Each row is a point. To make a cloud, some directions were put in groups of two or more. Within a group, all points are equally far from the middle, so they leave a hole (a ring in 2 directions, a hollow ball in 3). The other directions are filled evenly. Then the cloud was stretched, turned, moved and blurred a little. How many holes are there, and how many directions does each take, smallest first?
In the rows, 128 means zero.

Cloud (19 x 3):
[[ 90  87 135]
 [103 189 131]
 [ 95 184 111]
 [145 132 175]
 [ 63 122 114]
 [ 80 176 148]
 [131  79 138]
 [ 70 117 105]
 [140 125  80]
 [108 172  90]
 [ 77 145  91]
 [ 77 100 113]
 [105 156  81]
 [172 135 107]
 [ 63 120 120]
 [104 103  88]
 [ 77 154  94]
 [173 145 116]
 [ 96  88 110]]
Holes: 1 (3)

Cloud, 28 rows:
[[ 87 124 156  69]
 [100  80 116 148]
 [102 127  84 159]
 [ 84 162 140  80]
 [115  63  96 116]
 [179 131 128 128]
 [ 65 120 123 151]
 [124 129  82 171]
 [170 169 126 175]
 [ 96 163 167 103]
 [184 120 101 132]
 [ 58 130 112 105]
 [134 174 113  95]
 [ 92 136 146  57]
 [ 60 120 150 113]
 [158 158 168 149]
 [120 120 167  88]
 [176 144 116 119]
 [136 104 183 156]
 [113 202 134 181]
 [ 98 170  94 144]
 [ 85 113 110 169]
 [109 112 110 196]
 [102 190 161 135]
 [ 97 144  74 129]
 [180 145 137 162]
 [170  99  63 117]
 [ 98 107 103 174]]
Holes: 1 (3)

Cloud:
[[162 135  82 153 134 181]
 [183 142  81  88 110 127]
 [115  84 144  81 162 133]
 [ 93 112  92 133 171 116]
 [128 133  69 179 145 139]
 [111 128 128  69 153 109]
 [158 108 113 147 172 180]
 [101 178 115 120  79 120]
 [126 155 196 125 152 169]
 [194 184 126 143  64 128]
 [ 93 135 146 125  94 121]
 [164 186  96  79 118 104]
 [114 101 127 157 165 202]
 [120 133 124 109 174 209]
 [104 132 137 102  92 178]
 [104 111  96  98 147 112]
 [ 89 167 102  91  90 160]
 [ 87 140 151 132 104 115]
 [201 157 134 102 126 148]
 [154 190 117 147  86  88]
 [144 163 158 185 149 133]
 [159 186 125 117 171 169]
 [ 82 113 119 136 112 126]
 [107 156 114  51 144 129]
 [150 202 134 174 117 155]
 [167 143 122 127  51 148]
 [156 172 134 122 177 170]
 [206 163 129  99 113 137]
 [115 101 166 166 130 188]
 [156 155 130 184 112  82]
 [166 210 153 112 108 166]
 [109 119 153 167 138 200]
 [101 142 182 139 127 189]
 [ 73 124  96 146 188 141]
 [109 130  88 193 148 146]
 [183 164 130  70 101 114]
 [141 127 158 156 191 126]
 [167 138 109 132 167 174]
 [119 113 192 159 159 117]
 [196 196 133 112  94 131]
 [162  89 174 140 181 143]
 [132 174  67 107  90 160]
 [ 85 158 141 100  89 152]
 [141 169  55 138 138 145]
 [171 163 157  72 121 150]
 [126 165  55 150 124 140]
 [172 131 104  89 126 173]]
Holes: 2 (2, 3)

Cloud:
[[188 104 126  89 141  88]
 [ 97 105 178 133 157 136]
 [174  69 152 139 100 129]
 [ 78 146 139 129  94 170]
 [145  77  97 156  70 122]
 [123  75 168 142 159 117]
 [105 116 193 141  98  93]
 [ 94  67  85  78 107 106]
 [ 86  62  95 144 143 149]
 [170 180 136 148 134 120]
 [153 126 178 174  84 123]
 [141 110  81 174 157  96]
 [133 113 171  60 124 130]
 [106  60 144  86  96 129]
 [ 57  69 129 138  98 126]
 [183 152 148 121 110 177]
 [175  86 143 154 136  85]
 [141 157 101 112  72 163]
 [113  99 133  90 132  58]
 [121 151 162  72 143 115]
 [189 147 146 112 113 174]
 [179 170 157 145 129 145]
 [142  53  91 141  92 123]
 [ 92 126 187 150 129 105]
 [159 148  82 147 156 112]
 [137 128 156  83 170 139]
 [207 135 136  95 125 109]
 [160 144  64 109  92 113]
 [ 77 109 103 138  85  61]
 [ 87 105  97 137 184  98]
 [106 149 127  83 161 101]
 [166  74 144 124 142  80]
 [162 120 124 182 133  81]
 [154 120 106 163  95  57]
 [148  68  63 122 107  87]
 [123 169 181  88 101 153]
 [141  89 157  61 120 142]
 [ 66  88 155 144  85 134]
 [ 51 130  93 134 129 125]
 [ 91 132 186 143 140 120]
 [133  79  64  84 132  88]
 [160 134 100 129 179 115]
 [193 138 143 100 111 171]
 [104 122 152  67  79 148]
 [139  47 108 104  99 131]
 [173  87 161 163 118 125]]
Holes: 3 (2, 2, 2)

Cloud, 78 rows:
[[151  74 162 136 121 111  62 139]
 [160 133 160 130 101  85  99  69]
 [ 71 118 115 117  76 144  68  44]
 [ 96 135  95 160  84 190 113 147]
 [ 96 122 164 115 119 130 124  37]
 [109 116 131  70  93 176 119  95]
 [ 94 113 103 186 105 116  96  64]
 [146  85 157 149 170 107  93 162]
 [ 64 151 147  94 162 137 123  74]
 [135 174 161 141 149 101 132  80]
 [155  88 128 158 150  80 123 168]
 [115 176 176 124 141 119 124  88]
 [105 135 136  92 131 129  63 105]
 [120  98 118 139  58 112 133 137]
 [ 93 121 109  92  97 128 128 183]
 [104  88 117 144 137  56 122 100]
 [124 125  91 195  99 114 115  99]
 [184 103 169 149 122 171  92 159]
 [159  95 115 129  87  96 124 165]
 [148  84 197  80 116 162 123 147]
 [158 130 131 207 111 127 112 119]
 [177 116 156 113  84  80 115 136]
 [151 154 168 101 131  76 154 149]
 [ 60 112 100 147  78 162  80  73]
 [158 117 115 101  75 105 139 130]
 [132  91 186  72 130 158  86  89]
 [158 131 158 136 162  69 149  80]
 [ 84 131 175 125 139 192  96 105]
 [ 86 108 155 127 174 100 178  92]
 [182 103 125  91 174 107 147 147]
 [114  83 176 106 111 166 120  86]
 [120 182 160 132  79 109 115  97]
 [ 94 149 157 177  85 115  78  82]
 [113 148  65 128 130 135  81  92]
 [126 183 145 118  66 139 138 109]
 [ 90 127 150  70 137 164  84  79]
 [ 69 111 151 102  86  95 140 150]
 [118 129 107 175  67 166 121 136]
 [ 62 154 150 158  79 143 133 150]
 [ 98  96 143 178 100 112  79  59]
 [ 61 118 145 164  75 148  76  65]
 [132 183 109 108  86 167 128 124]
 [140 121 123 126 138 111 119  42]
 [ 68  98 167 123 161 123 167 138]
 [110 181  78 128  71 149 128 113]
 [123 137 173 120 182 158  99 119]
 [ 50  98 114 101 133 125  89 113]
 [113 139 171 172  58 116 128 144]
 [112 169 137 111  89  89 166 149]
 [129  82 214  72 145 120 133 131]
 [ 89 161 150 132 112 189 150 129]
 [ 75 127 139  96  81  87 159 101]
 [106  68 205 123 125 116 109 156]
 [181  73 142 159 159 109 128 156]
 [ 76 127 115  88 180 154 155 119]
 [ 86 118 174 112 114  87 100 135]
 [ 83 175  63 142 126 103 141 105]
 [116 133 119 121  80  77 165 145]
 [ 59 149  66 108 141 115 129 106]
 [ 71  94 144 163 114  80 116  78]
 [ 86 126 140 152 109  69 104  57]
 [ 80 140 172 165 160 145 114  83]
 [115 100 184 104 192  83 144  93]
 [157 100 165  71 117 122 164 157]
 [ 59 136  84 169 128 145  85  81]
 [165  87 138  94 192  93 131 111]
 [124 120 108 124 102  71 159 158]
 [ 59 175 137 111  69 130 128 116]
 [161 151  85 111 118 149 111 107]
 [126  95 190  80 113  74 105  98]
 [152 155 113  94 155 121 111 144]
 [200  94 186 106 154 121 111 133]
 [ 61 130 155  89 119  83 147  78]
 [ 92 172  68 124  85 156 118 141]
 [ 71 122 145 123 177 116 180 106]
 [150  64 222 127 134 126 102 127]
 [126 130 174 170  63 106  85 102]
 [ 70 124 150 143  62 122  80  54]]
Holes: 3 (2, 3, 3)

Cloud:
[[135 126 134  95  60 159 108 155 171]
 [165 116 147 151 117  91  74 146 178]
 [ 57 122 139 154 145 150 113  69 138]
 [ 75 152 130  96  88 188 163 114  85]
 [112 152 134 113  82 135  68 110  64]
 [ 68  91 114 145 199 118 119  83 153]
 [139 145 121  63  79 214 110 136 134]
 [121 138 147 175 119  36 138 136 109]
 [ 82 157 139  85 141 174  88  57 124]
 [ 97 173 118 139 145 186  70 133 113]
 [ 68 148 109 142  69  85 101 124 114]
 [139 108 116 160 143 151 167 143 170]
 [116 178  76 106 140 200 115 109 146]
 [ 97 113 169  78 124 168 108 120 170]
 [153  94 116 119 174 114 101 151 199]
 [129 110 107 180  98 126 180 144 129]
 [ 77 128 152 180 149  58 109 137 163]
 [108 139 160 156 168 100  80 166 131]
 [139 136 133 167  82 107  72 167  86]
 [ 96 127  84 110 129 155  65  97 176]
 [116  91 119 181  84 133 150 110 160]
 [141 118 167  93  72 111 130  97  83]
 [ 58 131 132 199 150 162  72 120 153]
 [124 114 108 101 100 141 131  97  85]
 [121 109 171  75 156 133 162 105 167]
 [ 84 143 118  78  83 183 118 136  98]
 [151 108 125 180  88 125 108 131  69]
 [167 135 157  92 140 194 131 142 133]
 [131 135 148  80 186 106 117  79 164]
 [ 77 103 148 113 131 109 123 118 138]
 [181 126 129  71 138 124  64 152 174]
 [148 183 159  75  55 183 114 140 103]
 [ 39 144 116 129 152 132  56 110  98]
 [168 122 164  71 187 153 111 146 147]
 [127 119  90 175 154 104  96 161 180]
 [ 77 103 107 199 123 137  46 103 123]
 [145 134  99  84  99 199 102 139 137]
 [115 150 136 108 172 173 143 101 113]
 [ 82 167 163 143 180 110  96 132 119]
 [132 142 124 164 125 129 134 154 192]
 [104 166 108 122 126 153  91 123 197]
 [142  96 163 111 156 148 153  97  98]
 [145 146 106 128  88 183 112 123 103]
 [ 37 154 138 125 126 172 122 113 120]
 [102 166 165 140 113  65  77 142 102]
 [121 143 117 122 119 212  99 110 112]
 [ 86  99 154 173 162  91  57 130 114]
 [153 181 148  86  62 176 107 157 101]
 [155 121 201 157 125  77 135 153 164]
 [ 74 142  98 125 111 176 135  74 128]
 [169 162 139  56  93 201 123 156 148]
 [166 117 144 156 120  84 170 164 182]
 [103 142  97 133 152  88  43 102 133]
 [177 131 117  93 151 105 143 148 153]
 [ 97 157 120 143 121 154  69 157 149]
 [ 90 136 134 110 118 162  69 132 160]
 [133  67 128 127 129 142 149 104 108]
 [ 38  93  96 180 183 117  74 103 150]
 [ 92  90 176 150 106 138 123  90 140]
 [136 109 126  74 151 112  99 119 208]
 [131 169 177 106 132  93 159 155 114]
 [ 65 177 123 124 129 147  53  97 144]
 [187 146 174  64 131 125 112 146  92]
 [129 178 177 136 114  70 121 149 135]
 [ 42 144  87 132 148 203  92  85 140]
 [164 135 146 110  66 161 125 183 165]
 [ 54 124  87 131 161 181 121 107 165]
 [ 57 107 106 203 154 120 144 105 179]
 [164  85 107 124 143 159 103 153 200]
 [156 122 160 194 119  42 142 188 135]
 [ 72 118 111 202  88  96 114 104  56]
 [183 119 148 110 109  91 149 127  99]
 [ 99 121 156 134 217 112  96 122 165]
 [ 89 108 122 160 176 140 167 112 136]
 [106 139 136 102 153 203  94 120 178]
 [129 153 123 101 109 176  90 161  98]
 [161 145 154 115  67 111  90 147  61]
 [150 121 163 124 167  99  85  90 115]
 [ 94 132 136 144 115 101 120  79  83]
 [139 166 159 151  86 145 120 137 109]
 [166  79 154 179  94  64 111 185 135]
 [ 88 141  87  62 117 215 104  90 122]
 [ 99 112  92 182 168 104  66 154 170]
 [184 104 151 134 126 133 170 133 111]
 [122 124 133  92  97 174 193 120 120]
 [173 120 134 123 158  82 137 118 163]
 [129 151 159 161  68 141 137 138  45]
 [111 139 101 152 144 164 145  97  96]
 [101 122 148 133 199  85  73 108 128]
 [126 145 150 104 119 146  72 113 185]
 [139 143 114 183 172 116 117 128  95]
 [153 122 142 141  84 158 120 187 152]
 [ 68 154 147  85 145 169 119  75  92]
 [135 148  85 144 128 175 112 108 101]
 [105 115 141 132 146 134  89 118 212]
 [ 97 101 114 118 146 173  94  59 184]
 [134 122  74 133 139 186 123 114 155]
 [ 51 112 147 162 187 124 135 100 140]
 [141 101 122 166  90  79 163 143 170]
 [132 134 141 195  65  81  87 163 129]
 [ 90 133 140 214 147  82 104 137 185]]
Holes: 1 (6)

Cloud, 100 rows:
[[ 69  77 153 123 111 100 162  90 106]
 [102 140 122 162 148 102 134  79 154]
 [103 109 152  89 165 123 136  80  66]
 [191 159  55  81 166 164 101 127 129]
 [178 130 115  64 209 143 134 131 161]
 [167 111 106 110 101 144 110 162  86]
 [ 99 134  58 107 139 128  99  95  82]
 [140 120  66 110 188 166 190 130 161]
 [ 83 117 164 188  97  86 160  93 131]
 [138 175 119 177 153 125 168 141 162]
 [189 154 127 155 126 134 217 158 171]
 [187 125  70  54 186 150 117 145 135]
 [152 150  67  93  69 124 105 124 122]
 [185 147 109  91 174 202 114 128 153]
 [119  98  74 114 183 128 175 155 106]
 [130 117  70 135 132 175  86  98  90]
 [165 118 161 153 129 108 126 140 199]
 [129 125  61 188 104 101 114 131  83]
 [202 164 134 155 115 138 177 146 129]
 [170 150 108  64 160 156 185 130 111]
 [181 123  70 116 122 124  96 188 113]
 [163 158 125 113 218 152 152 116 136]
 [122 110  70 189  74 133 132 147 119]
 [184 133  71  77 167 175 176 149 136]
 [162 108  93  56 173 123 139 128 175]
 [138 120 133 142 103 150 130 156  86]
 [120 146 121 158 138 123  60 126  91]
 [105 132  92 138 145 103 173 120  57]
 [ 98 127 110 200  70 110 182 116 100]
 [125  98 100 126 203 163 135 128 160]
 [114  65 112 126 151 125 192 133 106]
 [104 142 155 166 130  99 153  55  79]
 [133 182 160 121 100 146 127 138 125]
 [157 142 152 108 159  84 194 128 187]
 [151 127  99 102 135  84 183  85 126]
 [115 122 112  79 182 159 215 122 120]
 [161 165  65 120 183 156 129 104 124]
 [116 124  83 131 161 113 160 143  75]
 [162 130 163  79  96 135 145 110  76]
 [105 112 118 153 175  74 183 141 161]
 [214 162  73 124 130 159 134 175 163]
 [179 144 101  76 162 110 156 112 120]
 [136 128  22 126 159 139 122 113  87]
 [126  93  76 167 118 127 177  93 141]
 [149 164 201  90 121 140 129 135 106]
 [173 149 127 104  93 156 173  96  82]
 [110  89 152 166 143  62 188 123 103]
 [170 131 129  92 118 172 198 116  84]
 [157 157 152 117 147  56 149 129 140]
 [124 124 164  93  80 181 188 110 122]
 [162 131 161 121  81  70 148 127 105]
 [159 133 129  83 176  91 146 108 173]
 [129 120 161 130  55 134 139 134 151]
 [131 181 183 171 153 131 158 124 130]
 [136 192 164 152 124 116 109 125 116]
 [145 150 154 102 127  90 157 110 190]
 [158  99 139  80 114 155 215 140 119]
 [125 114  71 138  98 171 194 104  96]
 [ 77 124  69 119 117 115 112  94 108]
 [142 161 155 106 135 180 184  89 152]
 [ 67 136 138 114 115 155 177  94 108]
 [108 115 104 153 114 126 138  89  52]
 [105  87  51  95 181  93  94 112 122]
 [197 113  60  78 187 158 157 157 151]
 [205 152 107 152  91 141 100 160 124]
 [123 134 104  85  89 173  96  99 130]
 [189 149 131 137 103 124  43 142 121]
 [165 152 140  94 171 103  96  88 139]
 [187 110  98  81 122 107 141 124 121]
 [164 135 131 102 145 104 211 129 189]
 [120 139 117 181 139 101 216 150 158]
 [151 197 123 166 145 111 150 121 132]
 [159 179 119 134  96 128 164 134 177]
 [112 130 104 188 107 129 190  81  94]
 [123 143  47 158 154 142 169 106 134]
 [136 148 189 108 136  83 148  78 163]
 [118 158 140  84  99 110  77 113  87]
 [156 124 132  53 130 119  66 103 132]
 [ 84 141 150 158  68 116 112 100  99]
 [206 131 131 135 123 136 159 178 153]
 [165 165 158 134 150 136 138  80 104]
 [155  91  42 122 216 118 144 145 124]
 [ 98 106 126 103  63 124 130  74  73]
 [191 151  42 108  85 160 101 155 132]
 [126 123 181 145 154  83 104 136 113]
 [112  85  63 151  96 156 162 115 119]
 [216 133 107 150 141 108 102 160 138]
 [135 125 102 107 158 178 146 100 167]
 [125 136 108 127 132 183 138  82 100]
 [163 143  81 109  72 163 169 152 140]
 [ 70 143 133 133  98 104 100  85  83]
 [179 142 175 151 147 141 141 156 179]
 [127 126 192 110 114 126 136 140  84]
 [144 167 178 130 133 106 141  59 108]
 [ 86 132  60 116 114 119 120  94  91]
 [139 132  60  92 152 184 179 130 130]
 [202 142 102 136 112 133 126 180 127]
 [ 89  78 131 139 121 106 191  79 117]
 [120 134  86 140  66 107 134 126  66]
 [127 129  86  58 161 128 101  93  90]]
Holes: 3 (2, 3, 3)
